Rows are points. Each copy is the shape, with its points in the same order, stretched, turned, moved and blurred by noise. Is it also mirrored, or only turned?

Shape (5 x 2)
[[ 29 -38]
 [-59  25]
 [-29 -26]
 [ -7 -50]
 [ 35  18]]
Copy 1 (5 x 2)
[[ -6 -54]
 [ 62  43]
 [ 51 -21]
 [ 35 -57]
 [-29   5]]
Copy 1 is: mirrored
Copy 2 (5 x 2)
[[ 55   3]
 [-54  35]
 [  4  44]
 [ 41  41]
 [ 18 -39]]
Copy 2 is: mirrored
Copy 3 (5 x 2)
[[ 51  12]
 [-50  -1]
 [  8 -16]
 [ 29 -18]
 [ 25  46]]
Copy 3 is: only turned
Copy 4 (5 x 2)
[[ 46   2]
 [-69   5]
 [-15 -20]
 [ 24 -33]
 [ 21  54]]
Copy 4 is: only turned

Shape (6 x 3)
[[-49  20  52]
 [ -5  15 -32]
 [-33 -22   6]
 [ 31   2  40]
 [  9   2 -14]
 [ 51  61  50]]
Copy 1 (6 x 3)
[[-67 -24 -35]
 [ 14  39 -33]
 [-45  11   7]
 [  7 -41 -17]
 [ 12  16 -11]
 [ 29 -59 -77]]
Copy 1 is: mirrored
Copy 2 (6 x 3)
[[-59  -8  39]
 [  8  15 -16]
 [-21 -35 -15]
 [ 25 -10  55]
 [ 21   3  -1]
 [  8  37  86]]
Copy 2 is: only turned
Copy 3 (6 x 3)
[[-70  49  10]
 [ 14  17  28]
 [-37  -2  15]
 [-14  46 -47]
 [  9  19   5]
 [  2 109 -48]]
Copy 3 is: mirrored

Shape (10 x 4)
[[ 33 -15 -12 -45]
 [  9  13 -16  23]
 [-32 -46   8 -45]
 [-58  13  40  14]
 [  6  29   3  62]
 [-12  38 -49 -41]
 [-25  32 -16  37]
 [-57  51  34  48]
 [-66 -27  -1  25]
 [ -6  -9  19 -45]]
Copy 1 (10 x 4)
[[-42 -26 -28 -12]
 [  4  20  15  12]
 [-13 -35   5 -69]
 [  5  13  73 -54]
 [ 28  36  50  39]
 [-46  41 -26 -30]
 [ 18  47  36  -2]
 [ 13  49  91 -22]
 [ 40   9  38 -53]
 [-41 -25  15 -37]]
Copy 1 is: mirrored
Copy 2 (10 x 4)
[[ 47   0 -11  -9]
 [-27 -17 -17  -6]
 [ 41 -16  14  61]
 [-47  -3  36  60]
 [-67 -29  -1 -17]
 [  1  41 -57  28]
 [-62 -10 -21  22]
 [-94   7  26  43]
 [-34 -44   3  76]
 [ 29  13  18  27]]
Copy 2 is: mirrored

Shape (12 x 6)
[[ 18 -16  27 -18  -2   6]
 [-54 -39 -74  30 -31 -53]
 [ -1 -34 -33  -3  23   2]
 [-78 -64 -67 -33 -24 -47]
 [ 49 -34   7  -3  36  11]
 [-84 -37 -77  67 -48 -81]
 [-33  -8   8   8  42   3]
 [ 20   9   3   3  -5  51]
 [ 14  29 -28 -16  21 -15]
 [ -6 -16  22  -4 -24  -1]
 [ 10   9  11  14   4 -12]
 [ 10  -5 -31  -2  41  43]]
Copy 1 (12 x 6)
[[  32  -24    8  -17   -4   22]
 [ -80  -25  -38  -33  -65  -51]
 [ -26  -35  -19   -3    6   11]
 [ -93  -56  -32  -94  -32  -32]
 [  34  -42   -5   29   25   21]
 [-103  -10  -28  -30 -102  -81]
 [ -30   -1   40   -6   12   13]
 [  20    1   -4   10  -13   69]
 [   5   33  -30  -14   20    2]
 [  18  -22   11  -27  -33   15]
 [  22   12    5    4  -14   -1]
 [ -22   -9  -14   20   25   52]]
Copy 1 is: only turned
Copy 2 (12 x 6)
[[ 14 -35  13  -4   0  -1]
 [-19   6 -87  -7 -66 -58]
 [ 11 -27 -44   8   3  -3]
 [-39 -29 -93 -62 -39 -66]
 [ 44 -36  -7  31  19  12]
 [-40  32 -96   2 -97 -88]
 [-25   3 -17  14  24 -11]
 [ -3 -16   7  14 -11  65]
 [ 36  23 -27 -23  -8  15]
 [ -8 -21  17  -7 -22 -12]
 [ 12  12   0   5 -16  -5]
 [  2 -27 -31  26  12  46]]
Copy 2 is: only turned
Copy 3 (12 x 6)
[[  5   2  26 -20 -20   7]
 [-25  83  59  16  49  63]
 [ -6  10  16 -24  21  56]
 [-24 102  59 -46  37  59]
 [ 19 -37  15 -21   5  38]
 [-45 102  81  46  70  58]
 [-37   6   8 -22  32   7]
 [-14  -3 -11   4 -32  24]
 [ 20  33 -18  -3  25  10]
 [-10  19  37  -6 -14   5]
 [  0   6  16   9  10   0]
 [-16  -9 -27 -16   9  52]]
Copy 3 is: mirrored
Copy 4 (12 x 6)
[[   0  -12   31  -13   -1   17]
 [  21  -46  -47  -13   84  -70]
 [  -5  -23  -31  -34   37   19]
 [ -21  -57  -42  -74   69  -92]
 [  22  -17   -5  -25    3   67]
 [  31  -67  -54   24   91 -106]
 [ -39  -13  -34    4   -7   14]
 [ -24   14   26    7   37   39]
 [  10   50  -27  -14   19    5]
 [  -3  -23   34    4   16  -12]
 [  12    6    2   16    3   11]
 [ -32   13  -34  -23   37   53]]
Copy 4 is: mirrored

Shape (13 x 8)
[[  57   25  -16   72  -36  -16   18  -50]
 [  25 -107   31   42   30   -6   -7   26]
 [ -31    3   18   26   -5   13   -1  -18]
 [  14   31   20   27  -24  -50   -1   27]
 [ -27  -29   -3   -2  -93  -13   29   19]
 [  68  -21   17    6  -26    2   32   12]
 [  12  -41   -4   22  -18   31    3   17]
 [  61   12  -33    4  -79    5   23   27]
 [   4  -23   30   -4  -34   72   -6   39]
 [  52   -9   31   -9  -41   13  -56  -45]
 [ -27   -3  -25   14   29   14  -31  -79]
 [  -6   26   -6  -33  -17   -4   45    9]
 [  -9   14    7   33  -49   25  -25   21]]
Copy 1 (13 x 8)
[[ 10 -69 -13  -7  -9 -20  50 -39]
 [ 22 -53 -16  -5  35   1 -20 121]
 [-32   5   5   9  -2  27  -3  13]
 [ -6   9  -7 -19  18 -63  13   5]
 [-54   9 -41 -52 -60 -20  36  62]
 [ 34 -31   7 -35 -32 -23  25  49]
 [ 10 -12 -30   0 -27  18   5  62]
 [ 26  -8 -49 -43 -69 -39  45  16]
 [  5  27  -7  18 -67  15 -24  72]
 [ 15 -34  -2 -29 -55 -11 -67 -17]
 [-18 -14 -21  -9  16  88 -21 -36]
 [-11  40   7 -52 -20  16  35  16]
 [-15  17 -32  25 -39 -16 -11  15]]
Copy 1 is: only turned
Copy 2 (13 x 8)
[[ 36  31 -39  66 -44  -2 -11   2]
 [ 66 -41  33  62  64 -28  23  27]
 [ -6   1  10  21  18   2 -11  36]
 [ 22  61   1  15   4 -40  26  36]
 [-32 -56 -12  -8 -13 -57  52  21]
 [ 58   5  23  28  -7 -10  44 -19]
 [ 16 -27   5  33  38  -7  22  -4]
 [ 14   4 -31  17 -23 -31  63 -45]
 [-12 -30  40  30  48   1  43 -21]
 [  3  12  43  53   2 -55 -24 -56]
 [ 17  -5 -16  13  21  12 -77  -1]
 [ 21  16  10 -41  -9   5  18   8]
 [-38  13  -6  39  25 -21  27   4]]
Copy 2 is: mirrored
Copy 3 (13 x 8)
[[-56  43   2  72 -28  41  53 -53]
 [-16 -85  77  45   6  38 -38  19]
 [-36  -5  -7  20  56  14   3  -5]
 [-46  26 -22  35 -33  14  -4  28]
 [ 15 -38 -60  42  20  17  63  37]
 [ 10   2  48  28 -31  40  38  15]
 [ 10 -30  16  31  23  53   7  -3]
 [ 29  27 -32  40 -50  68  59   2]
 [ 51  -5   8  24  52  60   4  28]
 [ 34  31  16  72   2 -14 -10 -36]
 [-36 -19  -3  11  51  -7 -16 -91]
 [ -5   4 -22 -32   3   6  40  12]
 [  1  21 -40  52  34  53  -3   5]]
Copy 3 is: mirrored

Shape (13 x 8)
[[-50  11  40  19  27  91 -47  12]
 [-47 -32 -34  32 -28 -31 -72   1]
 [-49 -67  46 -24  -2   8 -41  16]
 [ -6 -69   9  -4 -29 -28  14  18]
 [ 29  43  43  63  38  40 -35  21]
 [ 27  30   8 -21   1  57  62   4]
 [-10   7 -31  31   8 -33  22  34]
 [ 58  32 -20  20  44  32  31 -18]
 [ 64 -22  20  32  31  46  13 -17]
 [ 12 -33  -2 -14  21 -45 -33  19]
 [-30  93 -25  32 -37  -1  31 -18]
 [  6 -22 -18 -42 -78  39  -5  23]
 [  7  49  14  13   2   4  17 -19]]
Copy 1 (13 x 8)
[[-92  30  35  55  21 -24  -5   0]
 [ -2 -11 -16 -43  53 -58   8 -29]
 [-32 -22  78  -8  19 -42   2 -25]
 [ 30 -34  35 -24  -2 -19   5  12]
 [-21  82  -9  45  -9 -46  19  17]
 [-35  27  17  42 -44  66 -14  38]
 [ 40  27 -22 -20  25   6  43  27]
 [ 18  58 -29  58 -23  45   1  10]
 [ 19  32   0  73 -38  -1  -9   9]
 [ 44  30  31 -28  16 -24  10 -26]
 [-57  23 -60 -22 -13  34  33  22]
 [-51 -21  35 -29 -21  21 -69  26]
 [-27  34 -12   8 -35  16  23  -2]]
Copy 1 is: only turned
Copy 2 (13 x 8)
[[-64  57  62  25 -57 -92  19 -15]
 [-24 -21 -39  27 -37 -45 -75 -75]
 [-41 -35  21  -8 -25 -86   7 -35]
 [ -1 -72 -13  27  -6 -29  -7 -17]
 [  2  73  25  56   1 -64 -11  31]
 [  6  27  19  19 -25  28  65  47]
 [-11  -7 -73  60 -11  -7 -15  -1]
 [ 12  54  -1  36  27  43  26  24]
 [ 16  20  58  42  41   6  20  14]
 [ -7 -14 -46   2  21 -23 -27 -10]
 [ 30  44 -68  51 -90   3  13  -9]
 [ -5 -39  29 -15 -57  11 -15   5]
 [ 31  43 -25  28 -30 -11  24   8]]
Copy 2 is: only turned
Copy 3 (13 x 8)
[[-91 -18  -3  23  56  60  27 -50]
 [-60 -16  -1  66 -20 -35 -79 -10]
 [-58 -87 -31  -3   5 -16   1 -43]
 [ 22 -65 -20  22 -12 -12   8  32]
 [-26  20  51   9  15  48  62 -35]
 [ 26  28 -25 -24  13  85  67  62]
 [  8  13  16  36  16 -22  10  63]
 [ 66  55   3   4  23  81  33  16]
 [ 39 -13  -2   8   5  84  46 -34]
 [ 33 -31  18  -6   7 -26 -16 -25]
 [-15 110   0  34 -21   3  19  83]
 [-44 -39  -3 -20 -39  63 -12  58]
 [ 14  54  -9  -5 -10  23  39  17]]
Copy 3 is: only turned
Copy 4 (13 x 8)
[[-44 -51  33   2  71  33 -26  44]
 [-36   5  26  70  24 -60  12 -60]
 [ -4 -78  36   8  19  10  -6 -31]
 [ 30  -9   4  19 -19  11  23 -31]
 [  1  11  27  39  26  -4 -39  80]
 [  6  16 -23 -66  -2  68 -24  47]
 [-19  22   4   3 -29 -30  26  15]
 [ 15  34 -61 -21   6  10 -23  71]
 [ 49   3 -39  21  30  34 -19  57]
 [ -1 -25  -7  29 -30 -40 -15  -7]
 [-40  84  41 -51  18 -22   7   6]
 [-30   9 -26   5   0  56 -47 -51]
 [  8  32  25 -37  16 -12 -22  26]]
Copy 4 is: only turned
